Every row gives one point. Examples show where two turns around zero, p and q, send a point. Where does a point land after both, in the order given? Backwards means that the second turn is done in reverse. Each puzzle has new turns, and all numbers are rounded.
In the rows, zero is written as 128.

Turn p:
[154 134 131] => [152 138 122]
[142  99 119] => [144 121 156]
[ 87  98 163] => [ 80 149 161]
[114 194  91] => [122  94  59]
[143 114 137] => [141 139 143]
Turn q:
[ 65 121 156] => [151 117 192]
[131 114 112] => [111 116 124]
[165 155  92] => [ 98 160  90]
[150 122 152] => [152 119 107]
Where do these land?
p, then q: [138 112 106] => [141 107 113]
q, then p: [119  60 150] => [140 134 199]
p, then q backwards: [157 161 164] => [160 174 139]
q, then p: [115 149  95] => [ 95 133 104]
p, then q: [113 158 124] => [ 97 126 140]

Turn p:
[128 155 131  61] => [127  59 110 139]
[152 155 116 141] => [153 124 158 136]
[ 95 127 119 133] => [ 95 132 135 125]
[131  51 125 153] => [128 183  95  78]
[133 153 149 152] => [137 142 142 162]
Turn q:
[ 77  88  83 146] => [103 150  58 105]
[129 160 145 154] => [132  91 144 110]
[137 118 155 109] => [129 149 157 129]
[115 128 103  90] => [100 141 115 162]
[182 146 154 141] => [175 109 167 134]
Where do these land?
q, then p: [148 101 158 113] => [148 117 130 169]
p, then q: [123 109  89 156] => [ 98 127 167 144]
q, then p: [ 85 152 103 142] => [ 88 127 124  88]
q, then p backwards: [165 154 166 118] => [147 175 101 145]
p, then q: [148 118 181 124] => [160  97  94 141]
p, then q backwards: [ 98 134  71 115] => [ 92 160 172 139]

Turn p:
[167 113  96 156 124 100 123 146] => [150 142  99 159 153 127  89 134]
[ 94 107 164 133 174 167 166 165] => [186 105 124  93  76 138 165 117]
[ 94 116 122 127 106 131  99 116] => [118 141 151 130 135 101 147 158]
[ 98 173 127 102  85  87 105 140] => [ 82 130 117 109 176  80 148 116]
[168  95 102  81 177 107 117 153] => [156 146 132  92 119 120  48 111]
[133 186 130 136 127 136 101 105] => [ 88 119 146 163 131 117 138  92]
[167  76 181 169 146 129 161 138] => [165 160  76 135  81 181 132 137]
[122 154 103  98  99 175 129 102] => [106 109 188 126 159 149 142 125]
[109 132 126 150 114 120 152  87] => [101 101 118 145 123 140 143 162]
Turn q:
[123 150 149  74  97 135 117 188] => [166 105  76 132 149 146 144 181]
[142 119 133 131 106 123 176 126] => [113  85 145 119 125 145 146 121]
[ 98  91  96 177 122 150 113 148] => [ 88 181 146 146 129 168 135 138]
[ 81  81 129 122 128 115 142 106] => [ 97 147 126 134 134 115 184 103]
[146 211 101 134 161 116 112  42] => [150 136 128  71 131  86  47  58]
[168 162 134 116 119 169  98 132] => [143 114 124 129 154 119  72 164]
[105 142 155 133 146 146 122 140] => [118 142 108 113 110 112 127 156]
[149 100 122  98 160 164 117 116] => [139 140 165 134 157  88 131 151]
[135 101 150 178  94  64 139 133] => [104 101 120 177  78 162 141  88]
[132 124 112 116 147  98 146 149] => [162 128 141 123 111 140 153 120]
Where do these land?
p, then q: [158 143 100 131 162 139  93 160] => [124 123 127 158 113  98  81  93]
q, then p: [162  91  66 102 107 114 122 127] => [133 127 124 158  61 169 126 104]
p, then q backwards: [128 124 139 101 153 129 137 176] => [121 169 110 110 150 104 140 111]
p, then q: [ 88 174 112 117 127 146 139 125] => [108 119 143 142 112 102 179 116]
q, then p: [104 134 141 138 134 163 170 108] => [121 118 133  70 128 107 139 140]
q, then p backwards: [126 112 104 151 114 111 143 158] => [149 126 148 135 121 165 145 109]
q, then p backwards: [148 108 179 116 135  85  53 134] => [135 128 114 216 160 101  93 140]
p, then q: [112 120 149 134 128 190  85 119] => [ 99  66 106 113  97 125 118 136]
q, then p backwards: [101 129 120 154 150 113 149 104] => [128 143 168  99 142 133 111 129]
q, then p backwards: [154 143 170 135  71  90 191  68] => [108 224 119 112 175 118 179 116]

Turn p:
[119 126 113  99 120 141 139 112 143] => [100 104 137 127 140 126 109 134 120]
[133 126 167 134 133 142 116 110  94] => [138 142 131 140  94  95 143 130 104]
[132 131 113 119 107 156 149 118 157] => [ 97 121 135 138 151 137 103 109 113]
[159 127 111 139 136 144 124 104  98] => [137 113 100 118 119 113 139 103  97]
[112 134 127 123 130 119 160 105 147] => [ 86 125 137 120 134 121 131 122 145]
[119 119 122 118 101 107 127 153 138] => [144 122 158 125 142 147 119 132 145]
[161 154 117 110 149 147 115 120  83] => [150 121  91 101 113  96 111 128  95]
[123  99 135 129 143 116 131 173 149] => [150 133 127 157 156 136 131 144 165]
[142 169 147 153 142 147 117 113  92] => [133 166 102 109  96 109 134 120  95]
[ 93 126 113 138 112 125 152 124 134] => [103 131 152 115 152 140 147 130 128]
[110 113 133 140 138 105  88 149 145] => [149 129 127 145 115 163 142 157 150]
[133 110 138 133 124  87 118 154 156] => [149 126 140 143 125 152 128 127 176]
Turn q:
[176 154 112 121 148 105 109 144 150] => [150 103 106 127 153 132  93 133 171]
[142 107 136 130 115 119 114 144 138] => [124 142 121 141 128 135 105 150 128]
[ 98 119 130 128 112 110 143 121 138] => [130 151 121 108 121 143 134 121 104]
[162 110 120 133 107 131 141 140 149] => [111 135 104 118 122 109 102 154 136]
[107 146 144 114 129 119 136 120  84] => [138 102 157 129 127 139 138 111  93]
[140 114 143 166 113 110 137 131 110] => [115 134 127 130 160 118 122 152  96]
[100 123 141 128 160 192 144 143 137] => [138 139 125 161  92  87 173 113 137]
[102 121 107 113 155 134 134 130 111] => [129 134 143 136 120 121 131  83 128]
[119 115 125 110 127 123 124  89 151] => [104 134 111 117 115 161 141 116 139]
[135 171 123 137 115 136  98 117 112] => [140 104 164 114 144 137 141 147 149]
Where do these land?
p, then q backwards: [122 117 120 142 123 112 117 123  94] => [104 159 139 130 122 138 140 121 129]
q, then p backwards: [122 134 134 100 197 112 138 139 150] => [197 103 120 156 141 126 122 136 141]
p, then q: [135 225 139 137 113 126 129 111 156] => [157 114 187  99  87 175 154 136 161]
p, then q backwards: [129 136 134 133 112 140  90 131 159] => [122 105 149  98 119 110 104 134 129]
p, then q: [137 117 140 130 114 134 129 142  96] => [122  98 119 132 147 131 114 136 116]
q, then p backwards: [117 112 139 142 109 139 139 139 152] => [115 148 147 139 151 138 117 130 113]
q, then p: [117 110 128  98 109 120 132 127 146] => [129 126 145 119 128 142 109 129  94]
p, then q backwards: [146 114 137 128 133 131 138 112 143] => [137 115 125 117 153 140 132 125 122]
q, then p: [111 126 121 124 158 136 138 118 109] => [104 122 133 125 113 114 152 113 129]
q, then p: [127 118 129 122 114 131 126 119 113] => [130 137 144 132 126 123 134 141 120]
p, then q: [132 116 127 139 143 112 134 139 149] => [128 141 106 119 129 117 141 127 147]
q, then p backwards: [141 112  86 143 111 141 126 137  68] => [112 134 149  88  88 140 176 115 128]
